Every row gives one point. Each copy is the shape, with its points in the same order, stretched, turned, moved and blurred by noise. Is it also mirrored, or only turned?
In the rows, zero is written as 128.

Shape (8 x 3):
[[132 169 113]
 [145 134 136]
 [ 90 125 171]
 [ 88  77 156]
 [107 174  94]
 [159 159 108]
 [157  93 160]
 [135 150  82]]
Copy 1 (8 x 3):
[[133 158 115]
 [155 117 131]
 [121 118 176]
 [105  67 165]
 [104 170 106]
 [153 157  97]
 [177  87 147]
 [129 150  82]]
Copy 1 is: only turned
Copy 2 (8 x 3):
[[ 89 117 167]
 [137 121 167]
 [139 186 159]
 [173 178 124]
 [ 68 129 142]
 [104  93 169]
 [185 124 165]
 [ 96  97 133]]
Copy 2 is: mirrored

Shape (9 x 4):
[[ 71 166 159 151]
 [147 153 114 162]
 [140  83  96  93]
 [ 96 159 129 174]
 [111 154 118 169]
 [127 143 124  80]
 [144 109  76  79]
 [124  74 130 150]
 [171 117 112 111]]
Copy 1 (9 x 4):
[[ 79 119 178 173]
 [138 163 128 153]
 [126 120  88  74]
 [ 94 157 161 165]
 [105 162 147 157]
 [117  93  96 136]
 [122 124  60  94]
 [124 139 154  80]
 [158 129  96 112]]
Copy 1 is: mirrored
Copy 2 (9 x 4):
[[ 69 183 146 162]
 [ 97 147  97 100]
 [173  91  96 144]
 [ 67 165 109 143]
 [ 75 155 103 129]
 [174 152 128 133]
 [191 122  81 137]
 [104  86 126 147]
 [163 111 112  97]]
Copy 2 is: mirrored

Shape (10 x 4):
[[120 136 122 159]
 [163 108  98 143]
 [ 55 152 167  89]
 [137 165 167 139]
 [146 129 101 132]
 [ 88 149 184  87]
 [150 157  96 124]
 [159 156 136 164]
 [ 81 156 176 107]
 [ 99 116 151  88]]
Copy 1 (10 x 4):
[[ 97 124 133 148]
 [102  69 133 121]
 [159 218 109 116]
 [105 158 175 120]
 [ 99  99 123 112]
 [164 202 142 104]
 [ 76 113 122  91]
 [ 76 116 173 129]
 [146 203 138 121]
 [168 158 117 107]]
Copy 1 is: mirrored
Copy 2 (10 x 4):
[[121 133 116 160]
 [181 129 102 170]
 [ 80 103 146  68]
 [130 150 169 140]
 [161 138 105 148]
 [110 108 172  80]
 [160 162 105 135]
 [146 162 144 174]
 [ 93 116 162  93]
 [135  90 137  95]]
Copy 2 is: only turned
Copy 3 (10 x 4):
[[135 141 117 152]
 [177 128 102 145]
 [ 90 151 160  68]
 [143 154 180 137]
 [166 141 106 137]
 [119 147 183  74]
 [167 176 104 135]
 [162 156 150 172]
 [103 154 174  91]
 [129 128 139  71]]
Copy 3 is: only turned

Shape (9 x 6):
[[157 128  49 110 127 126]
 [122 102 147 152 127 157]
 [148 104  50 132 123  95]
 [122  83 153 109 110 154]
 [158 152  87 143 122  49]
 [120 150 118 116 121 139]
 [150 115 186 123  77 128]
 [209 135 125  95 164 147]
 [145 121  86 166  98 123]]
Copy 1 (9 x 6):
[[153 157  60 118 156 121]
 [112  98 154 159 137 148]
 [142 129  41 133 171 109]
 [128  68 154 120 124 139]
 [148 152  70 168 157  44]
 [112 147 127 126 114 111]
 [160  86 170 161  86  99]
 [189 162 154 104 184 115]
 [139 132  85 175 135 134]]
Copy 1 is: only turned
Copy 2 (9 x 6):
[[167 157  65 105 126 121]
 [128 125 147 139  94 157]
 [161 179  83  96  99 104]
 [118  82 138 120  94 135]
 [143 205 118 115 135  62]
 [112 140 116 122 145 139]
 [107  91 147 167 110  97]
 [206 104 128 136 169 128]
 [143 173  96 146  92 125]]
Copy 2 is: mirrored
Copy 3 (9 x 6):
[[180 113  72 119 142 144]
 [ 98 111 161 110 137 156]
 [165  89  81 154 132 126]
 [134  99 177 112 109 170]
 [162 124 102 184 146  72]
 [138 160 126 125 120 148]
 [141 119 200 110  97 110]
 [204 137 158 102 175 138]
 [119 100  94 120 129 108]]
Copy 3 is: mirrored
